Rows are points. Each table stands for the endless flat space through its points: a line for two points, a plane for three, and so on. The two share one point or none. Which?

First, 2 rows:
[[ -6  -2 -12  -5]
 [ -8  -3  -8  -2]]
Second, 3 rows:
[[  9  11 -25  -3]
 [  8  17   2 -20]
 [  2   3 -26  -2]]
They share: [ -4  -1 -16  -8]

First, 3 rows:
[[ 12 -14  -8 -10 -20   1]
 [ 12  12   0 -12  -8 -21]
 [ 19   8  -5 -30 -19 -16]]
Second:
[[ 11   3  -4 -15 -12 -13]
 [  8  12 -16 -15 -27 -22]]
They share: no point

First:
[[ 22  20  22  18  45  26 -18  19]
 [ 13  45  51  28  17  -7 -18  15]
 [ 34   7 -14  -6  12   7  -7 -19]
 [ 20   5  -6  -1  11  -2 -13 -15]
 [ -7 -11   8   7  23  -1 -31   1]]
Second:
[[  9  21  10  15  12  -6 -10  -3]
 [ 22  -3  23  -1  17 -18 -35 -14]
 [ 15   6  16   0  15 -15 -28  -9]]
They share: [ 11  16  12  10  13  -9 -16  -5]

First:
[[ -7   7  16   9   7 -10   6  -7   5   8  18]
 [-22  22  -6   7  23   5  -9 -15  18  11  22]
 [ -2   7  15   8  10 -15  11  -1   4  -3  20]]
Second, 2 rows:
[[  4   7  36  30   8   0  19 -14  22  17  23]
 [-21   2   6   0   3 -15  -6 -19   2  22   3]]
They share: no point

First:
[[-28  -4  -8   7   9  -2 -19  -7   2   4  -9 -13]
 [-34 -12 -14  17   5  -4 -15   1   4  22  -3  -5]
 [  7   2  28 -10  19  28  14  12   3 -14 -26  -9]
 [-17 -18  -5   4  10  -1 -10   4   3  13  -6  -6]
 [-10   6  21  11  13  29  12  12   6   1 -15  -7]]
Second, 4 rows:
[[-24  -3  25  12  -4  28  15 -13  -3  15 -26  -9]
 [  8 -11   5   8  -2   4   5   3  -9  17   0   3]
 [ 12 -15  -5  -6   2  -2 -15  23  -3  15  -2  27]
 [-20 -11  -1  14  19  12   4   3   4  -2  -3 -27]]
They share: no point

First, 3 rows:
[[  1   6 -10  -3  -4  -7 -16  -8  21  -7   9   4  -1   3]
 [  5  18 -10 -23  12  13 -12 -12 -15   1  25 -16  -5 -21]
 [  5  27 -10 -23  18  13 -24  -6  -3   1  22 -13   4  -9]]
Second, 4 rows:
[[  0  -8   6 -14   0  12  -5  -5  14  -1  12   2 -13 -13]
 [ 14 -12   9 -23   1  17  -2   2   7   2  13  -5  -3 -20]
 [ 17 -15  11 -26   1  22   4   4   8   7  11  -5  -5 -22]
 [ 20   6 -13 -17  -2   1  -5  -5  -1   1  14 -11   7 -13]]
They share: [  2   6 -10  -8  -2  -2 -11 -11   8  -5  14  -2  -5  -7]

First:
[[-18 -29 -14  17  34  42 -30 -12 -19  -5  -5   9  13  -7 -13 -21  -9   3
   23  16]
 [ -6  -5 -20  13 -16  10  -6 -18 -13  21 -13  -5 -15   3   9   9 -17 -41
   -3  34]
 [ 12 -29  -9  14  -2  32 -29 -22 -26   0 -18  -3  -3 -10  -3 -22  11  -5
   39  -2]
 [ -8 -21 -16  10   5  31 -23 -14 -20   4 -10  -3  -1   1  -1  -6  -8 -19
   15  21]
 [ 14  -9 -22  -8 -21  30 -21   3 -27   5  -2 -26   3   5   4   9 -11 -23
   22   9]]
Second, 3 rows:
[[ -7 -14 -23  27  17  12 -11 -11 -12  10 -23 -11  -2  -6   8  -6  -7  -9
    9  25]
 [  5 -16 -20  18 -10  24 -30   1  -4   4  -2   9  -7  -5  -1  -7  -5   2
   11  17]
 [  1 -16 -18  20   0  20 -20 -11 -12   8 -12   1  -5  -7   1  -9  -5  -8
   15  17]]
They share: [  2 -17 -14  18  -1  21 -17 -20 -18  10 -14   1  -5  -9  -1 -12  -4 -15
  21  13]

First, 5 rows:
[[  3  -3  -5 -15   4  14 -20 -22 -31   8  29  -9  16  -4  14  33 -12   7
    7  19  -3   9   0   5]
 [  0  17 -23   8  -2  42 -31 -10  12  27   4 -10  20   1   1   8 -16   9
   -1   3 -34   5  26 -22]
 [ -5  10 -21   2 -15   5 -35  -7   7  16  24 -30  -2 -24 -18  16 -29  -4
   -1  -2 -31 -24   5 -30]
 [ 11  18 -23 -15  -1   5 -38  10  -3  23  17 -15  10 -38  -2  24  -9 -12
   -7 -10 -19 -40   2 -36]
 [ -2  13 -27   1  -3  26 -40  -1   9  29  13 -15  13 -14   0  17 -12   2
   -5  -7 -26 -11  18 -28]]
Second (4 x 24):
[[  8   8  -3 -12 -10  19 -23 -13  -4  14  24 -21  19  -5   7  21 -13  -3
   -3   8 -20  -9   4 -14]
 [  8 -11 -24  -8  20  24 -11  -6 -44  -8  12   2  21 -12 -13  -5 -44   5
   26  24 -41   5   9   6]
 [  8  11 -12 -24   2  22 -17   2 -16  26   6 -12  25  -8   7  21 -16 -15
   -6   2 -35   3  13 -32]
 [ 12  12   0  -8 -13  15 -26 -14   2  15  23 -21  17  -6   9  24  -8  -3
   -8   3 -16  -6   9 -17]]
They share: no point

First:
[[ -3   9  11  16  -1  10   3  -8  -9   1  32   6  -4 -10 -25   9  34   8
    5 -12 -18   4   3  36]
 [  3  -6  26  19 -10  22 -15 -17 -18  37  11 -27 -46 -25   2  -6   4  -7
   -7 -24 -30  13  33  -9]
 [ -1   5  11  12  -9  16   1  -8  -9   7  24  -6 -14 -12 -21   1  24   8
    5 -16 -18   6  11  24]]
Second (4 x 24):
[[ -1   5  25  11  -9  -2   4 -14 -20   5  21  -7 -43 -34 -13  11   5  11
   13 -28 -15   5  35  16]
 [ -9 -13   4  40 -15  -7  17  -3   2  14  18 -10 -43 -35   1  17   8  15
   34  -3 -17  18  43  29]
 [-11 -15   0  41 -14  -2  19   6  10  10  11 -17 -38 -29   2  11  15  16
   33   2 -20  15  40  31]
 [ -9 -18  -2  44 -18  -3  17  -3   6  20  21  -9 -39 -30   2  16  11  15
   37   3 -17  23  40  30]]
They share: no point

First, 2 rows:
[[ -5  -5   9 -19  -4   5   3  22  -4 -15   8   1   0  -6  -5  10 -22  15
  -11   3  -7 -14  14  -4]
 [-11  -7   4 -17  -5   2   8  26   0 -21   2  -3   3  -3 -10   8 -27  16
   -8   0  -5 -19   9  -3]]
Second:
[[-14   4  14 -29 -12  16 -17  13  13  -3  22   0  10   4  -5  13 -18  36
  -12  -1  -6 -13  16 -22]
 [  4  -5  18 -24   4  10   0  21  -4 -12  11   9  -7 -11  -2   2 -18  16
  -15  11 -10 -17  18  -9]
 [ -3  -3  20 -31   3  14  -8  18  12 -11  16   9  -3  -5  -4  -4 -21  30
  -18   8  -7 -25  13 -23]
 [  8  -5  12 -14  -2   4   6  21 -24 -10   9   5  -7 -15   2  18 -14   0
  -11   9 -12  -1  24   9]]
They share: [  1  -3  14 -21  -3   8  -2  18  -8  -9  14   5  -3  -9   0  12 -17  14
 -14   6  -9  -9  19  -5]

First (3 x 24):
[[  3  21  -7  24  -3 -21   5 -12   0  -6 -29   7  14  25  25  24 -37   5
   23   3   6  -8  29   7]
 [ -3  19  10  15  10   4  11   1  12  21 -24   6  20  25  19   7 -17   5
   16  -3  -4   8  11   1]
 [-23  23  16  -7  24  -6 -17  15  20   7   6   0  24  -7  15   1 -25 -11
    6   9  16   8  -1  -3]]
Second, 5 rows:
[[ -7   7   9  19  30 -15  -5   5  14  27 -34  -7  29  22  28  12 -12 -11
    9 -14 -15  -8  20 -19]
 [ -8  36   3  12  12 -12   0 -11  19  21 -32   4  21  16  35 -13 -33  -7
   15   7   1   9  11  -6]
 [-21  40  25  -3   8   6   9   2  19  18  -7  23  20  27  16   8  -6   5
   33  24  20   9   2  31]
 [ -9  14   0  21  12  10  -2  -4  30   8  -6  -2  19  12  29   4 -39  -6
   11   9 -15 -18  32 -20]
 [  2   2  -4  26  20 -10  -7  -3  16  17 -25 -17  18  19  28   3 -36  -8
    3 -14 -24 -10  25 -29]]
They share: no point

First (5 x 24):
[[-29   2  -5 -26 -18 -12  18   4  13 -13 -22 -33 -37   9  13 -13 -32  14
  -11   7 -11   2 -10  33]
 [  8 -41 -17  -9  27   1   0  16  29  22  30  44  27   9   4  -2  -1  25
  -12 -54 -28   6  21 -19]
 [-16 -11   0  -8   3  -9   9  11  10  -3   2  -6 -15  15   4 -10 -26  22
  -18 -15 -21  -2   2  20]
 [  7 -12   1 -10  -9 -35  21   5  -5   7   5   3  -6   5  16   3 -20  29
  -23 -12   7  21   0  11]
 [-19   1 -12  16  12  -6  27  -4  13 -21  23   0  -9  51  13  -4  -5  16
   -6 -12 -21 -20  23  14]]
Second:
[[-10 -23  -9 -38  -5 -30  33  12   8 -15  -3   8  -9   2  28   3 -21  22
   -4  -9  -2   4  10  -2]
 [  7 -18  -9 -10  -8  -4  30   2  21  21 -10  11 -12  13  18   8  -4  16
   -7 -15   5  30  15  13]
 [  3 -24  -5 -30 -30 -36  34   2  -7   1  -4  25  -6 -21  12  28 -12  18
   15  -7  -1 -12  37  19]
 [ -3  -5 -13 -12 -31 -28   8 -12   9  11  21   6   9  -6   7  10  -4  23
   -2 -17  -8  -5  12  16]
 [  6 -27 -11 -24   0 -12  40  11  11   7 -22  16 -21   6  21  10 -12  12
    0 -10   5  21  22  10]]
They share: [ -4 -14 -15 -20  -6 -18  21   2  16   3   2   3  -6   9  19  -1 -11  19
  -9 -15  -3  13   5   5]

First:
[[ -7 -29 -18 -16 -15  10 -13 -10   3  11 -16  27  -8   7  -2  -1  -5 -17
  -10 -32  35 -17  22 -25]
 [ -8 -27 -10   8  -5  -7   7 -22 -24  23   0  12  37   3   4 -27  -2  18
    6  21   8  10  -7  20]
 [-17 -14  -9 -15   2  -1   8  -8 -10  11 -10  13  13 -16 -24 -11  -2   6
  -19  11   3 -19   5  -2]
 [-28 -12  11  13  -4  16  16 -12   1  23 -18  32  16   8   2 -17  -5  19
  -15  14  10 -18 -14   9]]
Second, 5 rows:
[[ 13  -4  -4 -12  -1 -20   5 -22 -23   7  26   4 -29 -11 -47 -10   2 -21
   19  13 -10 -14  32  14]
 [-13 -14 -11  -6   1  -9  12  -9 -18   1 -17   5  24 -10 -12 -14 -10   8
  -16   0  14  -5  -8   3]
 [ 18  -3   1  -2 -15 -34  14 -25 -24  -4  15 -10 -13  -6 -43 -18   4 -16
   15   6  -9 -19  24  20]
 [-13  -1  -2 -18  10   3  10  13 -32 -11 -37   6  32  -1  -2 -18 -27  24
  -40 -20  10 -12 -42  13]
 [  2 -14  -6 -10 -15 -19   7 -22 -27   7 -16  -3  40  23 -14 -28 -12  23
   -8  10  -5 -20  -6  18]]
They share: no point

First, 5 rows:
[[  0  -2  -8  -6   5  -1 -26  18  -1  23 -20  -2  30 -25  -9  15 -37 -14
  -21  34   4  10 -43  16]
 [  4  -7  -4   5   6   2 -12   1   4  20 -10  -3  10 -13 -22  -3 -14 -12
    1  14  -9   9 -24  13]
 [  2 -10 -17 -12  13   5 -19   2  -6  17 -18  -5  23  -7 -10   0 -21  -3
  -16  26   8   0 -28  17]
 [ -4  -9 -10 -14  16   7 -27  11 -15  13 -16  -8  30 -15   1  11 -36  -5
  -28  31  18   2 -41  11]
 [  4 -17 -27 -32  30   8 -36  -2 -29   5 -13 -22  31   5  18   6 -17  10
  -26  22  39  -8 -26   2]]
Second (6 x 24):
[[-12  -3 -63   4  24  20 -20 -35  -1  50 -10  -8   5   6  12  -9 -35 -17
  -29 -21  -2 -18 -54   4]
 [  2 -15 -19   8  -3   8   6   4  16  19 -15 -14  28  -6 -26  -2 -23   1
   -2  18   4  13 -24  22]
 [ 16 -11 -10 -25  33  -2 -48  -6 -21  22 -10 -21  -4 -33 -15 -23   9   6
   -2  10 -14  -7 -19 -10]
 [ 18 -10 -22   8   3   0  12   5  11  10  -5 -16  39 -18 -34 -14 -19  11
    4  26  13  39 -35  30]
 [ 33   5 -12  -7  12 -12  18  10  10  -4 -19 -17  35  -6 -46  -4  -1   9
   17  32  32  50 -31  18]
 [-17 -22 -48  18   2  33  -7 -18  16  52 -13 -15  15  -4   3  -5 -43  -9
  -25  -7 -12 -18 -38  13]]
They share: no point

First, 2 rows:
[[-22   1  15  16  12 -14  13   3  -8  12  16  -3  -3 -11 -11  24  -6  -5
   -1  -7  24  -4  -2   6]
 [-13  19   9   4  27  -8  16  15  -8  30  16 -18  -9 -17  -8  15   6  -5
   -1   5   9   5 -11  21]]
Second:
[[-13  -9  29   0   0  -9   9  24 -11  28  21 -12   8  -7   1  22 -22 -16
  -11  17  24   4  -6  21]
 [-22  -6  24  11  12 -20  19 -10   3  32  -2 -14   6 -30 -27  11   2  13
    3 -17  31 -18  -2  30]
 [-36  -4  16   3  11  -1  18  16 -21   2  12   2 -16   2   8  17 -20 -19
    0  14  27   4   6  15]
 [-25  -5  21   4   8  -7  15  14 -13  16  13  -6  -4  -7  -1  18 -16 -12
   -3   9  26   0   0  19]]
They share: no point

First (5 x 24):
[[  0  -1  21 -27 -18   8  18 -17  -6  27 -30 -42 -12   9  32   7  -7 -23
    8  28  20 -17 -30 -25]
 [-14 -11  -2 -36 -34   1  13  -2 -14   6 -20 -39 -42  28  14  10   2 -37
   -7  17  -1 -14  -5 -12]
 [-12 -16  -6 -42 -39  -1  15  -2 -15   0 -21 -45 -48  33  14   4   2 -41
   -7  16  -7 -20   0 -10]
 [  5   8  17 -19 -17   7  24 -17  -9  30 -28 -37  -6  10  29   1 -11 -22
   18  23  13 -21 -26 -28]
 [-22  20  23   5   0  20  -1  23 -12  22   2   5  -9  12   2  20 -14  -2
    3  11  10   9  -4 -22]]
Second, 2 rows:
[[ -1  -2  27  -3 -13  13  -4  25  -9  18  -6 -13 -18   8  21  11 -21 -16
    2  21   7  -9 -14 -16]
 [-19  10  15 -18 -10  16  11   7 -12  12  -9 -19 -18  23   6   5  -9 -10
    5  12   4  -6   1 -22]]
They share: [-13   6  19 -13 -11  15   6  13 -11  14  -8 -17 -18  18  11   7 -13 -12
   4  15   5  -7  -4 -20]

First (6 x 24):
[[ 11 -16  19  -8 -38   1 -23   1   3  16 -11   2  -8  -5  11 -24  21  38
  -23 -10  11   2  13  14]
 [  3 -22  18   7 -19  13 -12   8 -27 -16 -22   3 -12  22  25   8 -27   3
    2 -15  -9 -31 -17  -9]
 [-12 -13   4  -7   9  15  -5  31 -11 -29 -26  -3   1  34  11   6 -44 -20
   29 -37 -34 -34 -35   4]
 [ -9 -12   2   4 -15  18 -47  22  -8 -15 -22 -20 -42  38  41  13 -27  -1
  -19 -33 -10 -14 -14  -5]
 [ 16 -14  12   8 -41  12 -12  -1  -6  -9 -38  13   4   7   0 -23  -1  13
    2 -11   3 -25 -17  -4]
 [-10 -33  27   0  -8   9   0  -4 -41 -25 -22  15   5  20  21   7 -39 -17
   25 -30 -15 -42 -35  -3]]
Second, 7 rows:
[[ -7 -13 -10  15 -37   0  11  22  -9  -9  -8  -5 -16  21  22 -20  -3   5
   11 -17   3   5  -6  43]
 [  0  -7 -13  26 -39  -1  20  16  -5 -13 -14   0  -7  16   0 -40   2   5
    9 -11   3  17  -1  38]
 [-13 -11   3  -1 -30  19  22  14  20 -11  -1   9 -14  32 -11 -47  25  -7
   11 -13  -4  27 -16  25]
 [ 25  18  11 -25 -29  11 -12   8 -15   0 -21  -3 -29  41 -17   2 -25  34
  -19  16   8 -15  -5   8]
 [ 17 -31  31 -22   8 -14 -36  36   3  -3 -33   9   8   0  25  25 -19  14
  -12 -17 -37 -51 -12 -27]
 [ -2 -24  -7 -14 -21  31  28  -5  12   2  -5  13 -40  36  -8 -38  19 -14
   18  12 -16  37 -17  54]
 [ -4  -6  14   9 -21   5   3  16  -4 -20 -13  -4   8   8   1 -30  -4  17
   -2 -24  -9  -7   2   3]]
They share: no point

First (4 x 24):
[[-50  29  21  19   5  14  -1  -8  10  -1   1   1  13  16  -7  14  12   5
    9 -32 -24  -4  16 -18]
 [ -1  23   5  -6 -23   3  21  12  14 -14  -5 -18  -8  -9  17  35  -1 -31
   27   1 -18  31 -11 -27]
 [-14   2  -4  19  -4 -11  11  22  47  26 -29  -3  26  21  25   0  29 -20
   18 -30  -1  19   2 -21]
 [-18  29  13  -1 -15  10  13   2   6 -15   1 -13  -5  -4   5  32  -2 -19
   21  -8 -24  18  -2 -24]]
Second:
[[  3  26  -6  16 -12   2  18   9  25  26 -13 -25   2   6  -5  26  13 -20
   24 -29  -5  23  18 -23]
 [-12  38  12   8 -10  16   7  26  11  22 -33 -20 -12 -11 -12  25  12 -10
    2 -33   6  36  12 -39]
 [ -1  11 -11   5 -11 -19  24  -3  32   5  -2 -35  19  15   0  26  -2 -29
   40 -30 -23  -3   7 -26]
 [-14  14  10  36  -3   1  16   5  31  36   8  -1   8   7  11  32  24 -15
   22 -11 -10  34  23   1]
 [-40  29  35   6  -2  14  -1  28   7   8 -27  -3  -7 -17  -1  26   8  -5
   -7 -23  -3  35   1 -36]]
They share: [-17  20   8   4 -10   4   8   7  17   2 -11  -9   8   6   7  18   5 -20
  18 -21 -19  13   2 -21]
